Every row gives one point. A path goes straight from each point to the next, and from the last back to the first. The post is the endless flat space through its rows: a point in 2 columns, a line in 3, a plane in 4, and so on, so that a path can go around it. Count how often the path circles the post. Going back the other way cancels.
(in the rows, 128 means zero)

Post (1 x 2):
[[118 108]]
Path (12 x 2):
[[177  68]
 [159 155]
 [177 120]
 [ 97 184]
 [ 95 108]
 [ 99  43]
 [155  68]
 [162  20]
 [147 120]
 [116 163]
 [ 88 119]
 [116  70]]
Times around: 2

Post (5 x 6):
[[ 16 106 167 113 174 106]
 [167 158  96 127 178 161]
 [160 113 154 177  40 151]
 [120 127 133 150  57  87]
 [141 156 156 119  91 184]]
Path:
[[183 110 143 167 109 120]
 [ 63  73 135  95 148 146]
 [ 43 141 134  98 158 146]
 [ 97 170  72 186 128  95]
 [146 158 176 142  68 138]
 [184 227 189  63  94 155]
 [106  90 181 131 151 147]
 [171  43 111 157  84 181]
 [125 158  93 157  79 169]
 [106  85  91 168  80 181]
 [106 151 139 161  77  98]
 [131 173 173 134  79  31]
 [112 173 177  60  69 115]
 [ 71 138 210  91 165 200]
 [206 139  10 148 152  43]
 [ 80 130  69 123 121 129]
 [118 146 123 193  95 108]
 [116 155  91 158  87 116]
 [176  80  42 208 122 123]
 [ 76 110 140 173 116 119]
 [ 70 192 166 112  84  57]]
Times around: 3

Post (10 x 11):
[[178 162  98  98  96 185 117  46 132 147 147]
 [142 146 121 115 153 154 100 133 168 165 108]
 [138 160 170 136 129 113  95 168 136  93 103]
 [152 123 107  89 115 128 148 105 123 135 111]
 [ 82  94 143 211  94 145 206 181 127 121 116]
 [171 111 106 115 113 151  87  98 163 117 134]
 [105  72 161 214 122 156 195 124  74 117  97]
 [168 142 109 133 140 137 127 107 131 145 159]
 [ 86  63 190 170  97 119 192 138 107 117 130]
 [131 114 166 149  95  85 116 149 119 155  92]]
Path, 32 rows:
[[ 99  11 200 195 170 140  97 150 146 159 153]
 [178 146 131  48 111 143 135 109 110 162 143]
 [196  89 153 190  89 188 100  62 134  94 129]
 [194  98 137 170 125 168  93 105 153  79 119]
 [140 134 158 192 124 132 157 120 163 146 159]
 [123  40 119 157 149 123 126  81 145  74  94]
 [ 78 149 134 139 138 118 142 166 131 141 120]
 [ 78 119 183 142 156 192 146 149  67 112  65]
 [130 101 160 147  76 151 175 138 107 192 117]
 [134 109 221 211 138 109 113 181 141  93 161]
 [121 126 147 171 135 137 142 155 137 119  91]
 [ 64 132 152 173 113 103 180 131 128 165 113]
 [162  97 132 144  79 127 103  81  86  90 107]
 [152 101 107 151 160 157 100 140 116 208  68]
 [189 161 153 128 112 212  39  73 134 123  76]
 [156 138 173 177 174 160 125 183 139  91  84]
 [160 108 122 157 146 125  78 141 179 134 119]
 [151 131 123 118 157 120 172  92  72  91 130]
 [109  87 117 139 121  83 143 140 101 128 158]
 [127 116 123 122 102 151 154 157 107  83 165]
 [127 153 123 120 121 122 116 147 103 188 121]
 [138  93 188 164  85 136 140 194 103  87 100]
 [157 134 109 110 110 175 249 117 113  81 125]
 [126  55 141 164 129 176 142  83 163 119 147]
 [125  78 174 196  82  95 110 114 141  44 152]
 [ 68 134 121 115 101 105 151 170 138 123 116]
 [166  96 132  99 116  86  99 128  86 147  72]
 [169 156 201 125 196 173 128 138  71  97 130]
 [126 121 145 135 133 140 140 151 180 162 135]
 [129 126 138 138 119  88 160 148 164 118 153]
 [124 130 116 136  95 100 164 130 116 142  90]
 [121 113 133 185 151 127 127 146 134 177 134]]
Times around: 5
